Every row gives one point. The points of each table are mixes of a few directions, plus a little noise. How many directions does each table use, and how many do they share? Where both have some left over, give the other angles between the two spaces (their principal angles), to ten degrees, smallest first.
(in the rows, 128 means zero)

First:
[[127 131 126]
 [120 162 109]
 [139  81 155]
 [141  68 162]
 [112 198  88]]
Second, 4 rows:
[[180 175  70]
 [ 91  94 170]
 [129 129 128]
 [113 114 144]]
Directions: first 1, second 1, shared 0; angles 50

First (6 x 6):
[[ 86 165 141 128 126 132]
 [ 35 166 121 139 103 107]
 [196 101 134 120 147 144]
 [209 113 148 115 158 157]
 [103 158 142 127 131 136]
 [140  66  83 139 104  93]]
Second:
[[ 49 141 107 141  98  98]
 [224 112 154 112 166 165]
 [218 113 152 113 163 163]
 [ 74 136 113 137 107 107]
 [160 123 137 123 141 140]
 [111 131 123 130 122 122]
 [ 59 139 109 139 102 101]]
Directions: first 2, second 1, shared 1

First (8 x 11):
[[142  99 149 115 133 161  70 165 158 115 128]
 [153 103 149 156 136 180 139 148 140 135 155]
 [118 156 133 132 162 156 129 137 102 129 104]
 [130  82 135 118 102 132 113 139 164 153 156]
 [107 170 139 133 146 134 155 119  86 126 105]
 [143 140  70 128 100  37 144  80 136 102 131]
 [102 159 190 121 135 160 127 143  89 107 105]
 [128 115  60 122 110  64 146  92 149 159 141]]
Second, 11 rows:
[[122 129 123 127 144 130 110 133 124 136 129]
 [161 121 161 137  15 121 249  95 154  75 126]
 [ 94 145 142 121 105 149 108 134 104 141 155]
 [ 99 140 134 123 125 144  98 137 108 146 149]
 [ 98 126 126 135 122 145  95 139 115 159 152]
 [100 141 138 123 112 144 109 134 108 141 150]
 [212 120 119 119 169  78 201 104 171  60  58]
 [140 117 113 132 163 119 114 131 137 133 114]
 [164  84  97 154 154 107 138 124 165 136 103]
 [113 139 129 120 145 134 102 136 114 137 134]
 [105 144 129 117 153 138  88 140 108 142 138]]
Directions: first 5, second 3, shared 0; angles 30, 30, 50

First:
[[130 138 124 117 108 118  92 142 158 186  93 160 133 154]
 [104 109 143  74 129  93 141 138 161 167 128 186 134  98]
 [107 109 160 161  76 116 116 192 147 173 119  95  95 134]
 [191 149 168 156 156 120 147  89  69 125 148 174 167 126]
 [ 41 110  68  59 104 139 122 171 238 134  87  70  84 109]
 [169 140 119 157 180 152 152  61  43  38 177 124 154 129]
 [178 166 150 129 168 136 175  90 119 114 119 133 163  94]
 [129 117 157 138 120 113 139 142 118 142 141 139 127 117]
 [126 121  90 164 117 150  78 120  88  96 142 109 115 185]
 [104 121 100 127 121 144 120 136 139 105 126  89 108 136]]
Second:
[[145 140 153 124 154 130 183 114 127 105 135 112 141  82]
 [165 128 165 163 139 119 141 112  71 118 159 151 145 128]
 [128 125 134 154 108 132 114 147 124 137 124 107 116 143]
 [140 175  82 146 116 177 101 131 177 130  60  50 119 159]
 [148 114 159 134 146 105 142 108  76 119 169 181 147 119]
 [184 147 191 205 130 137 170 131  74 110 145  82 135 110]
 [ 76  99 106 104  96 117  96 165 165 154 121 127  99 143]
 [ 93 109 138 101 124 115 159 151 161 128 134 112 112  89]
 [111 143  86 123 108 153  95 144 175 140  83  84 111 155]
 [ 68  79  89 101  83 102  42 161 138 173 136 187 101 189]
 [150 147 106  52 204 120 163  44 120  93 142 213 182  92]]
Directions: first 5, second 4, shared 4

First (9 x 24):
[[163 110 117 167 134 149 140 120  94 115  82 127 161  88 143 122 148 108
  113 167  62 144 158 143]
 [ 86 208 134 104 116 100  72 107 163 172 102 118  52  95 176 118 130 164
  143 132 215 163  45  67]
 [110  79 142  90 142 127 168 152 131  96 195 128 143 171  73 162 102 140
  161  89 157 101 184 156]
 [ 92 125 147 102 138 123 136 131 130 125 148 121 117 119 128 155 116 164
  166 128 187 138 150 113]
 [190 135  93 159 125 135 110 116 120 121  80 132 132 100 124  97 148  77
   92 134  36 136 110 153]
 [143  74 136 167 124 157 172 147  99 114 152 141 203 180 120 123 131 108
   93 142  74  89 172 158]
 [127 170 118 115 120 111  93 116 151 146 113 125  84 115 136 114 129 128
  127 115 146 140  80 109]
 [127  72 145 150 125 151 175 152 107 113 170 141 195 192 112 132 123 119
  107 131 100  85 176 154]
 [113 182 121 100 126 104  85 112 156 148 109 118  61  95 140 123 126 142
  147 115 173 155  76  99]]
Second (8 x 24):
[[134 128 126 129 126 126 125 129 129 129 127 128 126 130 128 124 130 123
  124 125 122 126 128 127]
 [ 83 125 145 125 141 145 157 124 115 122 142 130 141 119 127 164 106 167
  148 142 174 141 123 134]
 [101 126 136 133 127 140 148 131 128 130 155 139 144 159 116 141 106 142
  118 122 147 115  97 142]
 [ 94 125 145 115 152 137 148 117 104 115 109 113 124  60 146 172 124 175
  179 163 178 171 168 117]
 [128 130 124 142 108 134 134 140 147 141 172 150 148 215 102 108 109 106
   78  94 108  80  65 150]
 [161 129 121 110 145 109 100 115 113 116  59  98  93  22 163 128 170 127
  179 162 120 181 215  94]
 [130 127 129 118 140 125 123 120 117 121 100 114 115  72 146 140 141 140
  160 150 139 159 169 114]
 [194 135  98 151  84 109  92 148 172 151 158 153 134 249  96  49 138  42
   37  65  36  50  60 147]]
Directions: first 4, second 2, shared 1; angles 40

First, 10 rows:
[[116 161 107  35  96 133  75 194  98 157  58 108 104  79 129 131 132 159
  173 140  82 115 163 112 226 204  55 123 150 128 139 200]
 [176 159 190 197 175 153 188  55 136  79 110 193 122 190  92  72 162 111
  107 121 154 110 105 125 111 100 146 164 113 128 132  90]
 [167 126 169 186 130 150 168  69 135  73 118 175 139 177  89  77 141 114
  103 104 161  99  94 114 100 118 143 160 120 121 126  85]
 [102  99 100 129 125 108 118 143 138 151 175  97 139 112 155 166 108 124
  121 133 130 151 130 142  93 103 154 106 125 130 121 120]
 [ 95 120  89  79 113 110  90 179 122 170 138  85 124  85 158 170 111 140
  147 142 104 147 151 136 147 141 115 101 137 131 128 161]
 [128 153 122  73 106 137  99 163 108 138  74 124 112 103 120 119 135 147
  155 132 101 113 146 114 194 181  78 131 142 127 136 172]
 [156 100 147 169  91 146 146  87 133  74 125 156 153 160  89  85 122 118
  103  92 164  92  88 106  95 136 137 155 127 116 121  87]
 [ 80 127  81  74 140  97  90 190 126 195 156  72 116  76 181 195 113 139
  151 160  93 172 167 152 144 120 126  86 133 138 129 169]
 [122  94 121 161 122 119 139 111 142 120 172 120 148 138 134 139 113 116
  107 118 150 135 110 134  75  98 163 123 121 126 119  95]
 [139 141 153 176 182 126 167  90 142 123 153 149 123 159 133 126 143 112
  113 139 140 146 125 146  95  78 163 131 113 134 129 102]]
Second, 9 rows:
[[119  66 127 143 138 182 130 158 137  83 109 108 114 133 122 121 144 126
  140 174 154 119 143  73  88 124 109  99 154 125 131  97]
 [ 99 121 126 128 169 133 124 129 147 163 144 122 147  99 141 182 122 142
  115 138 139 165 123 145 105  85 133 100 130 119 115 131]
 [171 113 169 130  95 129 138 101 134  67 119 146  79 156  84 104 152 100
  116  89 127 118 112 138 160 180 121 163 139 100 122 118]
 [111 249 136  83 162 129 115  99 114 230  56 190 208  70 108 140 118 199
  123  91 117 126 104 152 206 112  79 150 112 136 124 203]
 [115 130  93 108  93  86 121 149 132 167 182  90 121 112 146 143 124 121
  135 106 108 153 148 151 143 133 152 139 130 155 135 142]
 [ 87 109 110 118 187 181 120 181 132 147  97 104 128 101 153 153 143 153
  156 205 136 145 168  84 105  91  96  75 150 142 136 133]
 [188 150 175 173 115 114 146  63 102  53  96 189 130 197 110  62 109 102
  107 110 132  64  82 133 120 158 143 159  91  98 126 100]
 [102 115  85 127  97 114 121 141 133 168 167 103 173 104 141 139 106 142
  124 109 139 134 125 124 103 107 145 127 128 152 128 125]
 [161  98 131 145  95  82 139 130 124  74 184  98  53 180 148 108 135  68
  134 129 102 128 146 151 122 163 173 139 119 127 138 102]]
Directions: first 3, second 6, shared 2; angles 40
